Every row gives one point. Any point is a mix of the corners, with weights that add up to 1. It lies inside the corners' shape when no weight is negative. Is each point inside? If not, which corners have a negative weight?

Corners:
(1): [-1.19 -2.64 -1.05]
(2): [-0.20  3.96 -0.55]
(3): [ 1.03 -2.65 -2.33]
(4): [1.13 2.96 1.49]
Points:
[ 0.54 -1.34 -0.41] => outside (2)
[-0.91 -2.04 -0.95] => inside
[0.18 1.25 0.15] => inside
[0.58 2.53 0.42] => inside
[0.96 2.52 1.15] => inside
[ 0.01 -0.09 -0.21] => inside
[-0.28 -2.27 -0.84] => outside (2)
[-0.04  2.78 -0.73] => inside
[-0.32  2.17 -0.67] => inside

Corners:
(1): [ 2.70  0.04 -0.44  3.32  3.46  1.11]
(2): [-1.41  0.10  2.95  1.37  0.20 -0.08]
(3): [ 0.53 -2.08 -4.54  0.04 -1.63 -1.81]
(4): [-1.32 -0.95  0.50 -0.22  3.19  1.32]
(5): [-1.49  2.65 -1.54 -0.32  1.54 -0.61]
(6): [-0.09  0.78 -3.67 -2.80 -0.94 -5.29]
(7): [ 0.32 -0.14  2.40 -0.03  1.95  3.57]
Points:
[-0.23 -0.07 -1.65  0.15  0.90 -0.29] => inside
[ 0.14 -1.23 -0.72  1.02 -0.12 -1.59] => outside (5, 7)
[-0.87 -0.25  0.05 -0.02  2.35  0.62] => inside
[ 0.25  0.80 -0.46  0.30  1.57 -0.88] => outside (3)
[-0.71 -0.26 -0.73 -0.59  1.78 -0.48] => inside
[-0.41 -0.69 -1.11 -0.43  2.05  0.29] => outside (2)
[-0.34 -0.72 -2.06 -1.23 -0.13 -0.33] => outside (1, 2)
[-1.24  0.10 -0.84 -1.20  1.10 -0.87] => outside (1)

Corners:
(1): [ 1.14  1.74  1.17  2.36 -1.44 -3.37  0.99  4.28]
(2): [ 0.87  1.15 -3.14 -2.36  0.59  0.51  1.68 -2.45]
(3): [ 1.02  2.88 -0.69  2.02 -3.83  0.82  1.22 -3.39]
(4): [ 1.30 -1.28  1.24 -3.65  3.90  3.07  1.02  0.69]
(5): [ 1.14  1.42  0.04 -2.40 -0.74  0.64 -0.77 -1.83]
(6): [-1.05  1.15  0.67 -1.72  0.05  0.66 -1.44  1.55]
(7): [ 2.41 -3.17 -4.98 -2.89  2.35  0.45 -1.53  1.07]
(8): [-1.01  0.16  0.73  1.86 -3.07 -2.11  0.04  0.32]
(9): [ 0.49  1.28  1.17  1.72  1.26 -1.12 -0.51  0.75]
Points:
[ 0.81  0.43  0.19  0.93 -0.77 -0.30  0.03 -0.05] => outside (2, 6)
[ 1.09 -0.83 -2.25 -2.12  2.29  0.01 -0.47  1.89] => outside (3, 5, 8)
[ 0.62 -0.07 -0.87 -1.56  0.08  0.33 -0.29  0.64] => outside (9)
[ 0.84  0.66 -0.16 -0.13 -0.02 -0.34  0.09 -0.26] => outside (6)
[ 1.70 -0.62  0.26 -1.30  2.41  1.16  0.03  2.20] => outside (2, 5, 8)
[ 0.85 -0.11 -1.26 -2.06  1.27  0.39  0.03  0.09] => outside (3)
[ 1.51 -0.41 -1.83 -0.55  0.22 -0.60 -0.24  1.22] => inside
[ 0.77 -0.08 -1.09 -1.19  0.63 -0.51  0.29 -0.06] => outside (3, 6)

Corners:
(1): [-0.85 -0.01 -0.77 -0.07  1.00  0.51  1.08 -2.72 -1.81  0.49  1.44]
(2): [-1.57  3.83 -1.17  0.61 -4.97  1.79 -4.11  0.91  2.11  1.99  0.41]
(3): [-2.10 -2.24  1.92  0.29  1.57 -0.94  1.60 -1.18 -0.55  2.26 -2.38]
(4): [-1.77 -2.40  1.78 -2.26  2.06  0.99  1.21 -2.92 -0.07  5.45  0.08]
(5): [ 0.72 -2.21 -0.89 -0.36 -0.08 -1.33 -0.98 -0.67 -2.37  0.48  2.81]
(6): [-2.97 -2.20 -0.05  0.64  1.01  1.97 -0.93 -0.48 -1.46  4.88 -0.30]
(7): [-1.37 -1.57 -0.06 -2.40  0.04  0.07 -0.06 -0.38 -0.27 -0.79 -0.06]
(8): [ 1.67 -1.28 -0.84 -1.30  0.88 -0.86 -0.90 -1.79  0.18 -0.90 -1.06]
(9): [ 1.19  0.89 -3.01  0.61  0.61 -1.20 -0.40  1.50 -0.10 -3.25  2.25]
(10): [ 3.77 -3.24 -1.92  1.38  0.64  0.05  1.34  0.51  0.00 -3.86  2.17]
(11): [ 1.59  1.10 -0.58 -1.56 -3.74  1.48 -0.33  2.51  1.09  0.67 -1.05]
(12): [ 1.27  0.80  0.67 -0.38 -1.03  0.90 -1.79  1.52 -1.13 -0.49  1.44]
Points:
[ 0.52 -1.67  0.49 -1.14 -0.51 -0.45 -0.37 -0.52 -0.43  0.84  0.53] => outside (1, 6, 9)
[-0.12 -1.67 -0.43 -0.21  0.28  0.72  0.21 -0.06  0.47  0.84 -0.19] => outside (1, 5, 12)
[-0.86 -1.00  0.16 -0.58  0.89  0.35  0.68 -1.72 -0.81  1.67  0.41] => inside
[ 0.67 -0.11 -1.32 -0.26 -0.45 -0.19 -0.38  0.53 -0.42 -0.58  1.16] => inside

Corners:
(1): [-0.91 -0.81  0.48 -0.03  1.54 -0.58 -1.72  1.86 -2.13 -1.95 -1.87  1.07]
(2): [-0.18 -1.69 -0.93 -2.73 -0.19  0.58 -3.62  4.83 -4.76 -0.88  1.38 -0.18]
(3): [ 0.79 -2.12  2.25 -0.50  1.22  0.67 -0.56  1.67 -1.98  0.23  1.44 -0.62]
(4): [ 4.33  0.21 -5.48 -2.62 -0.05  1.80 -2.20  0.31 -2.69  3.82 -0.66  2.54]
(5): [-1.32 -0.87 -1.48  1.10 -0.02  2.32 -2.21  0.21 -2.51 -0.86 -2.54 -0.67]
(6): [ 0.18 -1.34 -2.95  1.70 -1.32  0.90 -0.41 -2.03 -0.43 -0.84 -2.10  0.59]
(7): [-1.16  1.83  2.70 -0.86 -0.19 -3.29  1.54  1.02 -2.00 -1.91 -0.16 -1.64]
(8): [-0.66 -1.13  2.45  0.38  2.20  0.57  0.61  2.97  0.75  0.27  1.92 -1.71]
(9): [ 0.61  1.38 -2.49  2.94 -0.84  1.41  0.96 -2.75 -0.77  1.16 -1.17  3.19]
(10): [ 0.74  1.91 -0.28  0.72  0.20 -3.31  0.08 -0.62 -0.40  1.63  0.52  1.09]
(11): [-2.02  1.18  2.09  1.24  0.00  0.53  0.61 -1.59  0.15 -0.42  0.00  1.16]
(12): [ 0.27  0.85  2.28  2.52 -0.75  0.35  0.45 -0.22  1.07 -0.73  0.88  0.52]
(13): [-1.09 -0.47  4.37 -0.67  0.70 -0.97  0.74  3.23 -0.96  0.35  0.49 -1.09]
Points:
[ 1.52 -0.32 -2.05 -1.39  0.00  0.76 -1.76  1.43 -2.52  1.18  0.06  1.03] => inside
[-0.18  0.06 -0.85  1.03 -0.12  0.56 -0.60 -0.26 -1.39  0.09 -0.96  0.61] => inside
[-0.89  0.08  1.15  0.27  0.58 -1.01 -0.32  0.97 -1.33 -0.48 -0.19  0.11] => outside (4, 12)
[ 0.05  0.14  0.80  0.59  0.14  0.02  0.13  0.18 -0.92  0.01  0.27  0.61] => outside (5)

Corners:
(1): [-1.21  2.02  1.09 -1.43 -0.95  0.94 -0.30  3.65  2.03 -1.40  0.87  1.08
  1.50 -1.85  1.38 -4.31  1.80 -2.23]
(2): [-1.08 -0.08 -3.03 -3.05 -0.27  2.15  0.12 -0.10 -2.68  0.95  1.05  0.64
  1.20  8.60  2.43 -2.57 -1.53 -0.59]
(3): [ 1.70 -0.59 -1.92 -1.26 -4.65  0.48 -2.37 -0.74  2.15  3.35  1.18 -4.69
  0.99 -2.19  1.94  2.24  0.06 -1.43]
(4): [-0.31 -0.78  1.02 -0.43 -0.50 -1.18 -1.03 -0.57 -0.89 -0.77  0.65  0.65
  1.04  2.62 -1.74 -3.07 -0.16 -0.15]
(5): [-0.33 -1.07  1.18  0.88  1.07  0.61 -1.00 -1.89 -0.08  6.64  0.51 -1.02
 -1.60 -1.41 -1.94  1.75  1.03 -0.73]
(6): [ 1.26 -0.57  0.65 -2.06 -2.22  0.16  1.52  0.44  1.57 -0.98  1.80  0.48
 -3.96 -0.76 -0.17  1.86 -6.06 -0.92]
(7): [-0.10 -1.02 -0.33  0.68  1.42 -0.13  5.87  0.54 -0.23 -0.91  0.42 -0.33
  0.11 -1.67 -0.21 -5.31  1.54 -1.81]
(8): [ 1.31  1.71  0.65  2.44  0.66 -1.94 -0.91 -1.98 -1.83  1.37  3.45 -1.29
 -5.64  1.89 -2.49  0.79 -0.27 -1.20]
(9): [ 0.37  1.88 -0.29 -2.46  1.56 -0.34 -1.44  0.84 -0.77 -1.02 -0.99  1.60
 -0.03  0.45 -1.22 -1.62 -1.56  3.23]
(10): [-0.76 -1.58  0.32  0.94  1.25  0.59  1.04  0.10 -1.74  0.24  2.32  0.82
  0.79 -0.33 -1.37  0.42  0.77  3.02]
(11): [-1.29 -0.40  0.09 -1.79  2.48  2.34 -3.50 -2.29 -0.81  0.74  0.49  1.76
  1.00 -0.31  2.03 -1.77  0.85  1.09]
(12): [ 1.68  0.01 -0.67 -1.69  0.70 -1.96  0.17 -0.68  2.08 -0.05  1.39  0.03
  0.59 -0.47  2.35  2.17 -6.08  0.00]
(13): [ 0.69  3.22 -0.69 -1.39 -0.96 -0.99 -0.20 -1.09 -0.84 -0.53  1.91  0.70
 -0.69 -1.80 -0.54  1.48 -3.89  0.06]
(14): [ 4.35  0.78 -0.80 -1.84 -0.69 -0.66 -0.35 -2.26 -1.86 -0.27  2.21  1.54
 -0.50  2.37  2.08  2.18 -4.34  0.81]
(15): [ 1.00  2.03  2.02 -1.07  0.28  0.16 -0.20 -1.82  4.00 -1.86  0.89  2.60
  0.64 -1.55 -1.02  1.20  0.64  2.33]
(16): [ 0.52 -0.48  0.04 -4.40  0.87  0.18  0.71 -0.13  0.20 -1.19  1.96 -0.38
  0.28 -1.75  0.67  0.44 -0.95 -1.12]
(17): [-0.38 -1.07 -1.23 -1.72 -0.40 -1.26  1.70  0.16 -2.53 -1.48  0.06  1.74
  0.25  0.53  2.74  1.12 -1.41  0.21]
(18): [ 0.51 -1.06 -1.12  1.12  0.80  0.63 -0.12  0.40  2.10 -0.99  1.03  1.63
  1.17 -2.74 -4.01  0.70  1.53 -0.50]
(19): [ 1.45  1.03  0.67 -0.52  0.86  4.06  1.50 -0.81 -0.73 -0.98  0.39  0.08
  2.02  4.85  1.81 -0.21 -0.16 -1.18]
Points:
[ 0.64  0.46 -0.12 -1.26  0.05  0.06 -0.61 -0.70 -0.19  0.01  1.27  0.47
 -0.17  0.98  0.32  0.50 -1.90  0.05] => outside (7)
[ 0.70 -0.54 -0.30 -1.25 -0.10  0.16  0.74  0.30  0.67 -0.31  0.72  0.61
  0.77 -0.14  0.23 -0.15 -0.84 -0.14] => outside (8, 11, 13)
[-0.31 -0.69  0.21 -0.86 -0.11 -0.41  0.00  0.14  0.92 -0.01  0.66  0.43
  0.80 -2.26 -0.42 -0.65 -0.14  0.26] => outside (2, 8, 14, 19)
[-0.27 -0.28  0.45  0.31  0.91 -0.36  0.52 -0.07 -0.73 -0.38  1.13  1.75
 -0.76  0.19 -1.53 -1.50  0.52  1.07] => outside (3, 12, 13, 16, 19)
[ 0.84  0.31 -0.40 -1.15 -0.75  0.10 -0.56 -0.61  0.23  0.60  1.16 -0.39
 -0.38 -0.29  0.40  0.52 -1.39 -0.12] => inside
[ 0.46  0.51 -0.08 -0.77 -0.58  0.32 -0.64 -0.22  0.20  0.20  1.14  0.32
 -0.03  0.63  0.31  0.05 -1.19 -0.03] => outside (7, 16)
[ 0.27  0.35 -0.39 -1.71 -0.10  0.44  0.07  0.09  0.22 -0.01  0.78  0.56
  0.43 -0.50  0.79 -0.05 -1.20  0.02] => outside (4, 8)
[ 0.96  0.84 -0.10 -1.17 -0.17  0.21 -0.18 -0.38  0.62  0.06  0.94 -0.21
  0.54  0.86 -0.28 -0.74 -0.47 -0.62] => outside (6, 10, 11, 17)

Corners:
(1): [ 3.20  0.80  4.16 -0.74  1.43  0.51 -2.02  1.40 -1.19  2.08  3.30  0.20
  2.10 -0.48  2.27  1.06  0.48  0.08 -1.68 -2.13]
(2): [ 3.62 -0.38  0.19 -0.59  0.77  0.21 -0.07  0.03  2.37  1.41  2.61  1.13
  2.21 -1.30  1.53  0.63  3.53 -0.92 -0.74  0.86]
(3): [ 1.42 -1.51  2.58 -2.25 -2.26  3.75 -0.51 -0.63 -2.04 -0.59 -1.08 -0.16
 -3.39 -1.82  1.20 -2.48 -2.43  2.90  1.05 -0.09]
(4): [ 3.70  1.26  0.44  1.14  1.16  0.21 -0.56  1.54  0.63  0.89  1.53 -1.66
  1.17  1.08 -1.22  1.27  1.00 -0.25 -2.11 -0.06]
(5): [-0.21  0.28  1.62  0.00  0.84 -0.37  0.14  2.84  3.41  1.38 -1.27 -0.74
  4.13 -1.20  1.41  1.71  3.98 -0.93 -2.23 -1.21]
(6): [ 1.30 -2.41  0.66 -0.88  0.45  0.07 -1.86 -0.47  2.14  2.30  2.01 -0.62
  3.08  1.33  1.67  1.41  2.22 -0.82 -2.46 -1.17]
(7): [-1.14 -1.69  1.95 -1.76 -2.86 -0.38  0.83  0.94 -0.45 -3.07 -2.23  1.72
 -1.03 -0.28  2.90 -1.63 -3.43 -0.74  0.06 -0.39]
(8): [-1.75  0.12  1.57 -1.40  2.80  0.59 -1.80 -0.05  1.18 -0.04  0.69 -1.15
 -1.31  0.37 -3.49 -0.18  0.93  1.77  1.97 -3.19]
(9): [ 1.82 -2.48 -0.95 -1.34  0.64  0.89 -0.62  2.23  0.71  0.86  0.25  0.56
  2.85  2.48  1.17 -0.21  2.17 -2.98 -0.69  1.08]
(10): [-0.23 -0.05  0.99  1.29  3.43 -1.04 -0.98  0.98  0.46  0.80 -0.57  0.10
  1.03  0.74  0.47 -0.85  0.37  0.29 -3.68 -0.17]
(11): [-1.14 -2.18 -0.28 -4.50 -3.24  2.45  0.63  1.03 -2.18 -2.57 -1.12  0.47
 -3.41 -2.29  1.48  0.40 -3.68  1.34  3.37  2.24]
(12): [-2.45  0.34  0.05 -2.02 -3.09  3.86 -1.67 -0.97  0.09 -1.04 -0.71  3.22
 -3.17 -1.81 -0.52  0.35 -1.18  0.81  2.85  0.82]
(13): [-2.59  2.02  1.87  1.63  2.41 -0.71 -1.48 -1.57  0.49  1.80  1.10 -2.08
 -1.37 -0.20 -3.54  1.23  2.26  0.02  1.54 -2.16]
(14): [-3.66  1.06 -1.39 -0.15  1.98  2.17 -0.47 -0.39 -1.22 -1.60  1.60 -0.46
  1.25  1.27 -3.51  0.94  1.52 -1.21 -0.73 -3.04]
(15): [-1.45  0.99 -0.43 -0.68  0.98  0.48 -0.33 -2.11  0.31 -0.31 -1.60 -0.01
 -0.64  4.08 -2.72 -0.03  3.64  1.55 -1.46 -1.76]
(16): [-0.57 -3.26 -1.46 -3.00 -3.36  1.39  0.44  1.19 -1.13  1.59  0.05  1.30
 -1.86 -1.44  0.17 -1.75 -1.67  1.78  2.75 -0.87]
(17): [-0.99  0.88 -0.22  1.55  0.70  2.53  0.12 -0.07  0.04 -1.72 -0.16  0.04
  0.08 -0.45 -3.34  2.67  0.53  1.83  2.05 -1.42]
(18): [-1.41 -1.09  1.13 -2.77 -3.47  2.46  0.18  0.24 -0.92 -1.62 -0.02  1.82
 -2.18  0.74 -0.25 -0.39 -3.24  2.41  2.53  3.93]
(19): [-1.36 -1.39 -0.59 -3.52 -1.96  3.81  2.40 -0.39 -1.35 -1.05 -0.21  2.23
 -2.51  1.19  0.30 -0.02 -3.94 -0.57  0.75  0.70]
(20): [-0.26  1.48 -0.37 -0.98  1.58  0.10 -1.44 -1.79 -0.56 -0.23 -1.12 -1.73
  1.07 -1.33 -4.88  1.01  0.28  0.96  2.00 -2.08]
(21): [-1.92 -3.03  1.10 -2.81 -2.09  0.45  0.10  0.71 -1.66 -1.10  0.34  2.90
 -3.64 -0.18 -2.69 -0.41 -2.39 -1.25  2.38  2.10]
Points:
[-0.41 -0.12 -0.05 -1.59  0.23  0.95 -0.43  0.58  0.09  0.38  0.96  0.30
  0.05  0.54 -1.61  0.58  1.14 -0.70  0.86 -0.26] => outside (3, 6, 7, 10, 17)
[-0.72 -0.51  0.15 -1.15 -0.10  1.31 -0.41 -0.06 -0.01 -0.05  0.13  0.29
 -0.75 -0.05 -1.42  0.29  0.05  0.57  0.90 -0.14] => outside (1, 7)
[-0.14 -0.51  0.16 -0.97 -0.90  1.94 -0.16 -0.04 -0.21  0.38  0.54  0.66
 -0.22 -0.03 -1.18  0.65  0.32  0.33  0.96 -0.28] => outside (7, 8, 10, 11)
[-0.29 -0.31  0.94 -1.99 -1.14  1.94 -0.28 -0.18 -0.18 -1.14  0.18  0.50
 -0.82  0.03 -0.46  0.75 -0.74  1.01  0.76 -0.03] => outside (9, 10, 13, 16)
[-0.29 -0.33  0.14 -0.86  0.50  0.59 -0.37  0.30  0.52  0.15  0.14  0.51
  0.84  0.65 -1.11  0.43  0.68 -0.11 -0.34 -0.77] => outside (3, 11, 13)
[-0.49  0.13  0.63 -0.62  0.50  0.65 -0.54 -0.37  0.28  0.32  0.45 -0.11
 -0.36  0.12 -1.08  0.48  1.15  0.25  0.44 -0.66] => inside
[ 0.28 -0.27 -0.23  0.44  1.76 -0.82 -0.75  1.04  1.66  0.67  0.64 -1.58
  2.81  0.10 -0.76  1.10  2.16 -0.33 -0.78 -1.35] => outside (1, 3, 12, 15, 19, 21)
[-0.38 -0.81  1.07 -1.31 -0.12  0.83 -0.38  0.68 -0.45 -0.07  0.19 -0.22
 -0.28 -0.19 -0.51  0.33 -0.76  0.30  0.49 -0.43] => outside (2, 12, 15)

Corners:
(1): [ 0.59  1.29 -0.38  1.20 -3.08 -0.91  0.51 -1.37 -2.96  0.47 -0.82 -0.26
 -0.84 -1.46 -1.06 -3.92 -0.65  2.60  0.83  0.45]
(2): [-1.54  1.50  0.46  2.96 -1.14 -1.24 -0.02  2.97  2.09  0.89  0.03  1.51
  0.01 -1.55 -1.46  0.77 -1.02  0.43  0.01  2.14]
(3): [-1.25  2.02 -0.97 -0.85 -2.53  0.78  1.65  0.99  1.81  1.32  1.07 -1.38
  2.55  2.72 -1.28  0.87 -0.59 -0.29 -0.42  3.30]
(4): [-0.91  0.96  0.91  1.97 -0.69 -0.51  0.55  1.03  1.70 -1.33 -0.92 -0.15
  0.46 -0.52 -0.18  0.79 -0.80 -0.66  1.38 -2.32]
(5): [-1.42 -1.65  1.09 -0.49 -1.02  4.85  1.66  2.38 -0.35  0.21 -0.09  0.09
  2.24  1.88  0.00 -2.17 -0.55  2.26  1.45 -0.47]
(6): [-0.34  0.45  0.64 -0.07 -0.77 -1.71  0.98  1.61  3.57  0.60  5.20  1.61
  1.39 -2.31  1.69  1.53 -0.33 -0.06 -1.22  0.78]
(7): [ 2.85  0.67 -1.73  1.96 -1.19  0.81 -0.51 -1.59  0.07 -1.44 -1.82 -0.68
 -0.20  0.46  0.06 -0.48  0.67 -0.58  0.83  5.54]
(8): [-0.97  0.28  2.18 -2.63  0.61  1.85  0.78  1.81  1.51 -0.58 -0.49  1.30
  1.08  1.01  0.26 -0.18 -0.38  3.16  0.93 -0.98]
(9): [-0.25 -1.03  1.86 -0.81  0.90  2.80  0.01 -0.29 -1.75  1.31 -1.60 -0.29
 -0.22  6.20 -0.26 -2.73  0.13 -0.52 -0.06 -0.18]
(10): [-2.14  1.14 -3.59  0.28 -0.33 -0.70 -3.32  0.40 -2.67  1.39  0.88 -4.11
  1.43 -0.81 -1.66 -2.08 -0.08  0.51 -4.63  3.38]
(11): [-0.65 -0.24 -1.10 -1.04 -1.37 -2.16  0.36  2.87  2.59 -0.27 -0.49  2.28
  1.75 -3.73  3.12  0.41 -0.88  2.47 -2.49 -1.68]
(12): [ 2.93 -2.23 -0.53  1.96  1.26  2.20  1.56 -4.48  3.34 -0.64  0.23  0.50
 -1.79 -0.23 -0.05 -1.69 -4.49 -1.11  2.86 -2.17]
(13): [-0.40 -2.82 -0.53  1.39 -0.44  0.06  1.39 -2.93 -4.53  0.08 -2.22  0.22
 -0.15  1.03 -0.34 -0.59 -0.47 -0.65 -0.87  2.80]
(14): [-0.30 -0.51  1.59 -0.93  1.68 -0.14  0.51  1.79  1.27 -1.12 -1.71  1.64
 -0.39 -1.72  2.19 -4.63 -4.09  0.90  1.51 -0.08]
(15): [ 0.83  0.92 -4.36  0.31  0.01 -0.53  2.62  0.64  2.09 -1.35 -0.42 -0.22
  2.29 -2.51 -1.14  0.66 -0.31 -0.18 -0.26 -1.36]
(16): [ 0.86 -0.26  2.38  1.13 -0.88 -0.49  1.16  1.43  2.40 -2.13 -0.45  1.95
 -2.69  0.47 -0.28 -0.48 -3.34  0.80  0.39 -1.29]
(17): [-1.50  0.59 -3.04 -1.15 -1.03 -1.80 -0.83  1.42 -1.78  1.92  1.88  0.28
 -0.24 -1.72 -0.42 -1.25 -2.18  0.07 -1.55  0.05]
(18): [-0.76  1.32  0.27  1.43 -0.01  2.87  0.05 -0.66 -0.66  0.80 -0.47  0.62
 -0.24  3.56  1.36 -1.80 -1.62  2.00  0.09  5.52]
(19): [ 1.00  1.11  1.18  2.33  1.14 -1.10  1.60  2.45  0.72  0.09 -1.79 -0.94
  0.05 -0.99  2.08 -0.03 -1.17  2.12  2.04  3.66]
(20): [-0.02  1.77  1.28  1.16  0.15  0.32  0.17  1.45  0.40  0.13 -2.71 -1.78
 -0.16 -0.99 -0.95  0.06 -1.34 -0.76 -2.76  0.42]
(21): [ 1.41 -1.11  0.95  2.00  1.27 -1.05  0.76 -4.10  1.67 -0.32 -0.92  0.32
 -7.03 -2.25 -0.20 -2.57 -1.35 -0.94  2.30 -2.41]
Points:
[ 0.45  0.33 -0.43  0.29  0.05 -0.33  0.44 -0.67  0.54 -0.58 -1.30 -0.03
 -1.18 -0.88  0.24 -1.52 -1.80  0.60  0.37  0.67] => outside (2, 5, 6, 9)
[ 0.14  0.56  0.12  0.63 -0.45 -0.27  0.92  1.35  2.40 -0.69 -0.07  0.18
  0.57 -1.83  0.35 -0.34 -1.27  0.78  0.26 -0.56] => outside (9, 13, 17, 18)
[ 0.22 -0.04 -0.13  0.48 -0.10  0.14  0.42 -0.25 -0.02  0.16 -0.58  0.12
 -0.54  0.45  0.02 -1.15 -1.18  0.32 -0.30  1.12] => outside (4, 5)
[ 0.05 -0.19 -0.27  0.71 -0.43  0.75  0.16 -0.16 -0.23 -0.30 -1.15  0.32
 -0.57  0.00 -0.29 -1.79 -1.29  0.61  0.13  0.00] => outside (3, 6, 19)
[-0.16  0.69 -0.17  0.41 -0.81 -0.20  0.52  0.81  0.47 -0.40 -0.20 -0.23
  0.56 -0.90  0.50 -0.55 -0.55  1.10 -0.60  1.57] => outside (2, 9, 12, 17)
[-0.40  0.67 -0.11  0.68 -0.35  0.67  1.33  0.95  1.19  0.19  0.26  0.44
  1.33  0.13  0.18  0.38 -1.25  0.20  0.57  2.19] => outside (1, 9, 10, 11, 16, 21)
